Each row is a point. Each copy is the shape, with its points in the same order, turned, moved and blurred by noise. Some copies are also mirrored. Which?

Shape, 9 rows:
[[ 0.17  0.25  0.13]
 [-0.67 -0.38 -0.16]
 [ 0.09 -0.07  0.14]
 [-0.21 -0.14 -0.35]
 [ 0.23 -0.21  0.03]
 [-0.46 -0.13 -0.07]
 [ 0.41  0.83 -0.29]
 [-0.05 -0.01 -0.14]
 [ 0.10 -0.43  0.05]]
Copy 1:
[[-0.31 -0.39 -0.17]
 [ 0.05  0.67 -0.15]
 [-0.27 -0.22  0.11]
 [ 0.18  0.12 -0.12]
 [-0.14 -0.23  0.21]
 [-0.11  0.31 -0.17]
 [-0.03 -0.91 -0.73]
 [-0.13 -0.10 -0.08]
 [-0.09 -0.11  0.40]]
Copy 1 is: mirrored
Copy 2 (9 x 3):
[[ 0.25 -0.08  0.16]
 [-0.45  0.74  0.28]
 [-0.04 -0.01  0.26]
 [-0.33  0.30 -0.05]
 [-0.25 -0.24  0.27]
 [-0.17  0.51  0.23]
 [ 0.55 -0.23 -0.60]
 [-0.13  0.13  0.06]
 [-0.39 -0.03  0.38]]
Copy 2 is: only turned
Copy 3:
[[ 0.27  0.16  0.14]
 [-0.56 -0.53  0.10]
 [-0.04  0.22  0.14]
 [-0.21 -0.23 -0.19]
 [-0.09  0.38 -0.01]
 [-0.29 -0.34  0.15]
 [ 0.91  0.05 -0.25]
 [-0.06 -0.05 -0.05]
 [-0.38  0.28  0.02]]
Copy 3 is: mirrored

Shape:
[[-0.10 -0.41  0.03  0.40 -0.04 -0.40]
 [ 0.04 -0.25  0.21 -0.22 -0.18  0.15]
 [ 0.39  0.10  0.20 -0.36  0.12 -0.14]
 [-0.13 -0.39 -0.34  0.12  0.03  0.42]
 [ 0.29  0.51  0.13  0.09 -0.02 -0.23]
 [-0.33  0.36 -0.49  0.02 -0.06  0.38]
 [-0.07  0.54  0.18 -0.17 -0.23 -0.28]
 [-0.17 -0.36 -0.74 -0.29  0.10  0.17]
 [-0.04 -0.06  0.07  0.21  0.12  0.43]
 [ 0.17 -0.22 -0.08 -0.34 -0.28 -0.47]
 [-0.05  0.52 -0.78  0.32 -0.63 -0.21]]
Copy 1, 11 rows:
[[-0.33  0.44 -0.23 -0.33  0.26 -0.28]
 [ 0.38 -0.03 -0.25 -0.13  0.19 -0.08]
 [ 0.47  0.30 -0.19  0.40  0.03 -0.15]
 [ 0.00  0.02 -0.48 -0.49 -0.19  0.32]
 [ 0.19  0.38  0.34  0.28 -0.16 -0.20]
 [ 0.04 -0.19 -0.01 -0.28 -0.71  0.11]
 [ 0.25  0.03  0.35  0.16 -0.21 -0.50]
 [ 0.15  0.07 -0.80 -0.39 -0.58 -0.01]
 [-0.01 -0.05 -0.10 -0.11 -0.01  0.35]
 [ 0.40  0.42 -0.33 -0.13  0.01 -0.58]
 [ 0.13  0.49  0.40 -0.67 -0.84 -0.32]]
Copy 1 is: mirrored
Copy 2:
[[-0.30  0.10  0.10 -0.38  0.03 -0.44]
 [ 0.03 -0.30  0.15  0.19  0.01  0.02]
 [-0.07 -0.57 -0.36  0.22  0.17 -0.03]
 [ 0.10  0.38  0.11  0.22 -0.28 -0.27]
 [-0.19 -0.15 -0.45  0.03  0.49  0.01]
 [ 0.18  0.46 -0.21  0.09  0.03  0.33]
 [-0.21 -0.21 -0.27 -0.06  0.44  0.41]
 [-0.07  0.35 -0.16  0.30 -0.59  0.05]
 [ 0.34  0.11 -0.03  0.11  0.07 -0.21]
 [-0.63 -0.30 -0.01  0.02 -0.16  0.06]
 [-0.60  0.70 -0.20  0.06  0.49  0.35]]
Copy 2 is: mirrored
Copy 3:
[[ 0.40 -0.28  0.02 -0.20  0.31  0.26]
 [ 0.12  0.30 -0.16  0.35  0.07  0.31]
 [-0.26  0.44  0.17  0.01  0.00  0.47]
 [ 0.07 -0.42 -0.06  0.56 -0.08  0.11]
 [-0.04  0.36  0.26 -0.37 -0.29  0.10]
 [-0.22 -0.13 -0.05  0.28 -0.34 -0.49]
 [-0.08  0.56 -0.03 -0.31 -0.05 -0.17]
 [-0.48 -0.49 -0.25  0.45  0.11  0.06]
 [ 0.22 -0.04  0.25  0.44 -0.19  0.05]
 [-0.17  0.17 -0.38 -0.22  0.26  0.42]
 [-0.13 -0.30 -0.48 -0.53 -0.56 -0.42]]
Copy 3 is: mirrored
Copy 4, 11 rows:
[[ 0.21  0.20  0.54  0.56  0.06 -0.10]
 [ 0.30  0.09  0.20 -0.28 -0.19 -0.25]
 [ 0.08 -0.25  0.00 -0.08 -0.51 -0.29]
 [ 0.34  0.11 -0.10 -0.03  0.37  0.24]
 [-0.30 -0.15  0.32  0.02 -0.64  0.04]
 [-0.02  0.33 -0.30 -0.14 -0.12  0.48]
 [-0.33  0.36  0.11  0.00 -0.80 -0.14]
 [ 0.53  0.12 -0.49  0.29  0.15  0.20]
 [-0.12  0.11  0.16 -0.23  0.21  0.07]
 [ 0.55  0.14  0.13  0.33 -0.62 -0.24]
 [ 0.11  0.47 -0.02  0.28 -0.70  0.88]]
Copy 4 is: mirrored

Shape (12 x 9):
[[-0.13  0.76  0.01 -0.16  0.03  0.71  0.20  0.05  0.05]
 [-0.11  0.24  0.40 -0.01  0.04  0.07 -0.26 -0.10 -0.10]
 [ 0.00  0.21  0.17  0.55 -0.10 -0.42 -0.12  0.12 -0.43]
 [-0.12  0.39 -0.09  0.36  0.40 -0.18 -0.37 -0.24  0.22]
 [-0.26 -0.10  0.00  0.00  0.19  0.03  0.25  0.39 -0.06]
 [-0.03 -0.26 -0.22 -0.30  0.17 -0.45 -0.04  0.10 -0.36]
 [ 0.01 -0.59  0.08 -0.20 -0.08 -0.27  0.39 -0.49 -0.24]
 [-0.74  0.07  0.00  0.09 -0.15 -0.51 -0.14  0.35 -0.46]
 [-0.46 -0.44 -0.01 -0.27 -0.16  0.37  0.07 -0.18 -0.51]
 [-0.47 -0.15  0.12 -0.35 -0.03 -0.36 -0.13  0.07  0.78]
 [ 0.12 -0.32  0.04 -0.15 -0.08  0.10 -0.10  0.23  0.01]
 [ 0.11  0.33 -0.31  0.03  0.01 -0.04 -0.38 -0.07  0.81]]
Copy 1:
[[ 0.41 -0.05 -0.04  0.06  0.83  0.27  0.25  0.10  0.05]
 [-0.05 -0.38 -0.03  0.24  0.07 -0.10  0.20  0.07  0.11]
 [ 0.24 -0.54 -0.07  0.20 -0.25 -0.54  0.06  0.56 -0.21]
 [ 0.19 -0.39 -0.24 -0.21 -0.24 -0.04  0.73  0.30 -0.04]
 [ 0.19 -0.14  0.24 -0.18 -0.09  0.11 -0.25  0.39  0.00]
 [ 0.14 -0.08 -0.05 -0.27 -0.47 -0.45 -0.31  0.00  0.08]
 [-0.04 -0.30 -0.11 -0.02 -0.47 -0.06 -0.55 -0.39 -0.42]
 [-0.29 -0.13 -0.21 -0.15 -0.09 -0.50 -0.23  0.82  0.04]
 [-0.10 -0.30 -0.41  0.07  0.09  0.14 -0.76 -0.02  0.17]
 [-0.46  0.39  0.17 -0.02 -0.48  0.26  0.27  0.09 -0.01]
 [ 0.19 -0.05  0.12  0.27 -0.31  0.08 -0.26  0.01  0.26]
 [ 0.34  0.32 -0.11  0.11 -0.36  0.22  0.87  0.01  0.01]]
Copy 1 is: only turned
Copy 2:
[[-0.44 -0.48  0.15  0.54 -0.05  0.37  0.14  0.01  0.63]
 [ 0.23 -0.09 -0.06  0.16  0.24  0.30 -0.10 -0.26  0.21]
 [ 0.45 -0.09 -0.41  0.09 -0.02 -0.09 -0.59  0.03  0.06]
 [ 0.33  0.44  0.16  0.48 -0.15  0.32 -0.48 -0.17  0.33]
 [-0.10  0.01 -0.06  0.26 -0.19 -0.06  0.05  0.09 -0.26]
 [ 0.10  0.50 -0.15 -0.24 -0.03 -0.40  0.05 -0.12  0.01]
 [-0.20  0.36  0.06 -0.12  0.68 -0.54 -0.27 -0.13 -0.23]
 [ 0.29 -0.09 -0.50  0.11 -0.41 -0.34 -0.20 -0.54 -0.08]
 [-0.02 -0.23  0.14  0.28  0.37 -0.67  0.25 -0.35 -0.01]
 [-0.28  0.30  0.46 -0.03 -0.23  0.31 -0.16 -0.76 -0.37]
 [ 0.13 -0.01  0.33 -0.16  0.07 -0.07  0.10  0.06 -0.20]
 [-0.05  0.24  0.77  0.01 -0.29  0.50 -0.45 -0.17  0.32]]
Copy 2 is: mirrored
Copy 3, 12 rows:
[[ 0.36 -0.82  0.16  0.64  0.13  0.31 -0.24 -0.42  0.10]
 [ 0.21 -0.37 -0.21 -0.08 -0.20 -0.14 -0.40 -0.33 -0.08]
 [-0.22 -0.63 -0.34 -0.19 -0.16 -0.58 -0.32  0.30 -0.38]
 [ 0.33 -0.06 -0.39  0.27  0.16 -0.55 -0.44 -0.09 -0.01]
 [-0.36 -0.13  0.12  0.11 -0.12  0.14 -0.52  0.09 -0.13]
 [-0.36  0.09 -0.33 -0.41  0.20  0.05 -0.24  0.20  0.02]
 [-0.58  0.00  0.27 -0.72  0.32 -0.24 -0.23 -0.37  0.13]
 [-0.23 -0.41 -0.26 -0.31 -0.11  0.02 -0.93  0.48  0.15]
 [-0.12 -0.26  0.25 -0.62  0.45  0.31 -0.61 -0.33 -0.22]
 [ 0.21  0.40  0.06 -0.13 -0.36 -0.05 -0.64  0.01  0.57]
 [ 0.01 -0.03  0.21 -0.25 -0.06  0.13 -0.12  0.10 -0.13]
 [ 0.63  0.24 -0.01  0.30  0.02 -0.34 -0.01  0.16  0.38]]
Copy 3 is: only turned
Copy 4:
[[-0.77  0.12  0.46 -0.23 -0.02  0.13 -0.26  0.50 -0.09]
 [-0.49  0.20  0.08 -0.09 -0.10 -0.24  0.00 -0.19  0.33]
 [-0.38  0.21 -0.67  0.20 -0.17 -0.10  0.41 -0.04  0.29]
 [-0.18  0.15 -0.27 -0.52 -0.07  0.10 -0.01  0.11  0.72]
 [-0.33  0.13 -0.31 -0.05  0.38 -0.17 -0.26 -0.02 -0.14]
 [-0.14  0.57 -0.61 -0.01  0.04 -0.01 -0.43 -0.46 -0.06]
 [-0.03 -0.19 -0.33  0.33 -0.25 -0.07 -0.61 -0.66 -0.04]
 [-0.53  0.27 -0.78 -0.36  0.00 -0.41  0.21 -0.34 -0.30]
 [-0.61 -0.15 -0.04 -0.03  0.13  0.13 -0.26 -0.72 -0.36]
 [ 0.40  0.16 -0.03 -0.70  0.11 -0.57 -0.33 -0.28  0.01]
 [ 0.01  0.24  0.01  0.13  0.32  0.01 -0.11 -0.32 -0.08]
 [ 0.44  0.28  0.18 -0.69 -0.14  0.16 -0.04  0.26  0.35]]
Copy 4 is: mirrored

Shape (15 x 12):
[[-0.64  0.03 -0.06  0.20  0.08 -0.13  0.39 -0.14  0.27  0.03  0.12  0.33]
 [ 0.06  0.36 -0.46  0.19 -0.11 -0.25 -0.66 -0.17 -0.08  0.11  0.10 -0.10]
 [-0.34 -0.22  0.22  0.24  0.30  0.12  0.23  0.37  0.37 -0.07 -0.07  0.49]
 [-0.14  0.56  0.03  0.39 -0.17  0.23 -0.20  0.20  0.24 -0.07  0.08 -0.29]
 [ 0.28 -0.04 -0.70  0.13 -0.17 -0.26 -0.48  0.12 -0.53  0.66  0.19 -0.24]
 [-0.21  0.46  0.38  0.61  0.04 -0.09  0.32  0.26  0.36  0.38  0.23  0.24]
 [ 0.32 -0.10 -0.07 -0.31  0.56 -0.32 -0.17 -0.34 -0.11 -0.31  0.15 -0.20]
 [-0.13  0.04 -0.19 -0.34  0.74 -0.30  0.08  0.17  0.08 -0.06  0.37  0.10]
 [ 0.06  0.59  0.05 -0.28 -0.17  0.16  0.00  0.11  0.61  0.03  0.00 -0.35]
 [ 0.03  0.00 -0.65  0.28  0.11 -0.41 -0.45  0.06 -0.17  0.26  0.11 -0.75]
 [-0.35  0.07  0.16  0.02  0.08 -0.17  0.43  0.28 -0.17 -0.28  0.23  0.19]
 [ 0.11  0.26 -0.39  0.36 -0.20  0.36 -0.31 -0.14  0.04  0.31  0.46 -0.47]
 [-0.31  0.24  0.09  0.49  0.19  0.09  0.65  0.12  0.07  0.24 -0.28  0.32]
 [-0.09  0.20 -0.36 -0.43  0.90 -0.12 -0.09  0.03 -0.22 -0.32  0.14  0.03]
 [-0.51  0.17  0.43 -0.19  0.43  0.05  0.03  0.03  0.00  0.13  0.02 -0.01]]
Copy 1, 15 rows:
[[-0.08  0.29 -0.21  0.44  0.03 -0.17  0.29  0.32  0.39 -0.44  0.08 -0.29]
 [-0.08 -0.38  0.72 -0.02  0.07 -0.01  0.14 -0.27 -0.09 -0.12 -0.20 -0.09]
 [ 0.18  0.19 -0.25  0.15 -0.34 -0.23  0.06  0.50  0.46 -0.10  0.32  0.19]
 [-0.30 -0.42  0.22  0.19 -0.02 -0.07  0.16  0.19  0.06  0.25  0.43 -0.33]
 [-0.13 -0.09  0.57 -0.58 -0.17 -0.05 -0.06 -0.39 -0.47 -0.51 -0.26 -0.16]
 [ 0.04  0.14 -0.11  0.47 -0.40 -0.17  0.51  0.04  0.00 -0.08  0.77 -0.25]
 [ 0.07  0.22  0.06  0.10 -0.13 -0.27 -0.28 -0.30  0.17  0.43 -0.71 -0.02]
 [ 0.06  0.47  0.07  0.05 -0.02 -0.64 -0.24 -0.27  0.53 -0.07 -0.07 -0.01]
 [-0.12 -0.56 -0.16  0.38  0.28 -0.59  0.02 -0.08 -0.13  0.35  0.22 -0.19]
 [-0.24 -0.08  0.64 -0.61 -0.17 -0.39  0.12 -0.19 -0.20  0.01 -0.37 -0.53]
 [ 0.00  0.58 -0.20  0.22  0.17  0.00 -0.02  0.15  0.24  0.01  0.26 -0.13]
 [-0.63 -0.57  0.12 -0.13 -0.25 -0.03  0.06 -0.35 -0.09 -0.10  0.01 -0.29]
 [-0.13  0.35 -0.14  0.57 -0.41 -0.16 -0.05  0.50 -0.05 -0.30  0.37 -0.21]
 [-0.08  0.45  0.34  0.19  0.09 -0.53 -0.67 -0.24  0.53  0.14 -0.24  0.08]
 [ 0.31  0.07 -0.12  0.28 -0.01 -0.19 -0.37  0.06  0.46  0.04  0.17 -0.51]]
Copy 1 is: only turned
Copy 2 (15 x 12):
[[ 0.44  0.01  0.32 -0.19 -0.06  0.20 -0.34 -0.34 -0.62 -0.26  0.28 -0.11]
 [ 0.01 -0.13  0.29  0.29 -0.22  0.10  0.21  0.09  0.03  0.60  0.20 -0.45]
 [ 0.08 -0.31  0.04 -0.06 -0.01  0.12 -0.57 -0.35 -0.31 -0.71  0.05 -0.20]
 [ 0.23 -0.56  0.43  0.15 -0.47  0.15  0.39 -0.01 -0.07 -0.20  0.03 -0.16]
 [-0.29 -0.33 -0.12  0.35  0.14 -0.04  0.21  0.39 -0.17  0.79  0.66 -0.14]
 [ 0.16 -0.58  0.46 -0.02  0.16  0.16  0.20 -0.15 -0.76 -0.55 -0.01 -0.37]
 [ 0.32  0.36 -0.50  0.33 -0.30 -0.38 -0.08  0.12 -0.14  0.17 -0.12 -0.44]
 [ 0.33  0.07 -0.20  0.16 -0.25 -0.49 -0.38  0.03 -0.42 -0.22  0.38 -0.64]
 [ 0.33 -0.45  0.06 -0.39 -0.54 -0.19  0.55 -0.21  0.01 -0.16  0.05 -0.37]
 [ 0.17 -0.39 -0.12  0.75 -0.27 -0.13  0.26 -0.05 -0.19  0.69  0.55 -0.15]
 [ 0.20  0.19  0.21  0.09 -0.03 -0.18 -0.09 -0.06 -0.39 -0.64  0.30 -0.01]
 [ 0.08 -0.63  0.19  0.10 -0.52  0.05  0.29  0.38 -0.35  0.49  0.11  0.03]
 [ 0.33 -0.26  0.02 -0.08  0.13  0.60 -0.01 -0.12 -0.64 -0.68  0.29 -0.17]
 [ 0.44  0.29 -0.31  0.30 -0.45 -0.29 -0.36  0.31 -0.07 -0.19  0.44 -0.70]
 [ 0.76 -0.25  0.06 -0.01  0.11 -0.21 -0.22  0.08 -0.13 -0.42  0.10 -0.27]]
Copy 2 is: mirrored
